Rows are points. The points of each table are mixes of a few directions, plus a little noise. How many directions does each table use, and how many do they share? Where both have some left over, give the other angles between the two spaces (their principal angles), to ten degrees, smallest first.
In the rows, 128 means zero.

First (6 x 3):
[[154  89 143]
 [123 137 125]
 [120 139 124]
 [157  84 144]
 [ 71 214  97]
 [144 104 136]]
Second (7 x 3):
[[119 135  87]
 [133 134 188]
 [129 134 159]
 [122 117  40]
 [143 106 139]
 [123 151 193]
 [127 121  91]]
Directions: first 1, second 2, shared 1

First (7 x 6):
[[148 170 141  90  93  48]
 [144 162 170  95 126  84]
 [130 133 139 123 132 125]
 [108  84  61 171 120 175]
 [115 101  98 154 133 166]
 [115 100  99 154 134 167]
 [136 146 188 109 159 131]]
Second (8 x 6):
[[142 128 126 139 116  90]
 [144 127 126 141 115  84]
 [164 126 124 157  98  29]
 [119 128 129 121 135 153]
 [131 128 127 131 125 119]
 [ 83 130 134  92 164 249]
 [142 127 126 139 117  90]
 [ 98 129 132 104 152 209]]
Directions: first 2, second 1, shared 0; angles 40

First (9 x 11):
[[148 110 127 129 111 139 169 130 139  20 147]
 [ 53 168 101 140 165 125  78 120 116 214  86]
 [ 89 157 106 163 156 102  98 114 118 159 121]
 [120 108 142  51 106 203 155 154 143 115  86]
 [ 97 139 117 124 138 139 120 128 127 135 108]
 [189  94 161  93  96 144 156 142 136 120 146]
 [165 119 130 163 120  94 144 118 128  70 170]
 [203 104 164 126 108  97 125 128 124 189 167]
 [ 88 153 104 161 152 111 108 116 121 130 121]]
Second (10 x 11):
[[ 57 167  86 103 152 109 139 162 133  77 185]
 [153  92 144 133 100 177  86 134 138 116 159]
 [130 136 126 143 139 103 140 110 121 146 101]
 [173 107 152 177 100 163  74 127 126  96 155]
 [ 63 101  81 110 151 115 123 107 150 160 152]
 [162  89 139 175 126 116 111  70 127 188  80]
 [144 132 149  76 114 153 155 157 129 131 114]
 [130 240 139 126 155  61 206 168  88  75  84]
 [130 138 130 131 127 128 127 137 125 111 135]
 [138  77 133 107 115 155 119 108 144 179 114]]
Directions: first 3, second 4, shared 1; angles 50, 60

First (10 x 14):
[[ 91 135 123  88 213 165 139 224 100  51 154 205 156  92]
 [133 165 124 113 100 114 117  67 163 155 114  82  93 164]
 [137 119 131 140 106 121 126 109 130 147 122 112 124 133]
 [134 131 125 142 157 116 140 149 123 106 141 150 146 116]
 [148  55 141 184 104 124 136 157  88 145 129 144 164  94]
 [117 166 124  91 103 134 112  79 159 149 113  89  88 162]
 [109 148 128  87  98 149 109  95 146 149 111  95  91 153]
 [150 111 134 154  67 111 118  73 139 182 109  80 112 146]
 [118 170 115 114 228 120 151 190 129  49 162 192 157 109]
 [143  79 137 166 102 124 131 138 104 147 125 130 149 109]]
Second (11 x 14):
[[179  89 130 221 142  73 156 142 110 125 146 149 181  99]
 [104 147 127  84 121 154 115 121 137 129 119 118 102 143]
 [128 129 129 127 128 129 128 128 128 128 128 128 127 128]
 [180  87 131 223 142  71 157 142 110 126 148 150 182  96]
 [190  79 131 241 145  61 163 146 106 125 151 155 193  92]
 [ 81 164 126  43 115 178 102 115 144 130 111 108  79 156]
 [108 144 128  92 123 149 117 122 135 129 121 119 107 139]
 [160 104 129 184 137  94 145 137 117 126 138 141 161 110]
 [ 64 177 126  12 111 196  93 111 150 130 105 101  61 165]
 [120 134 128 113 126 136 124 125 130 128 125 125 120 132]
 [ 94 154 127  66 118 164 110 119 140 129 116 114  92 147]]
Directions: first 3, second 1, shared 1
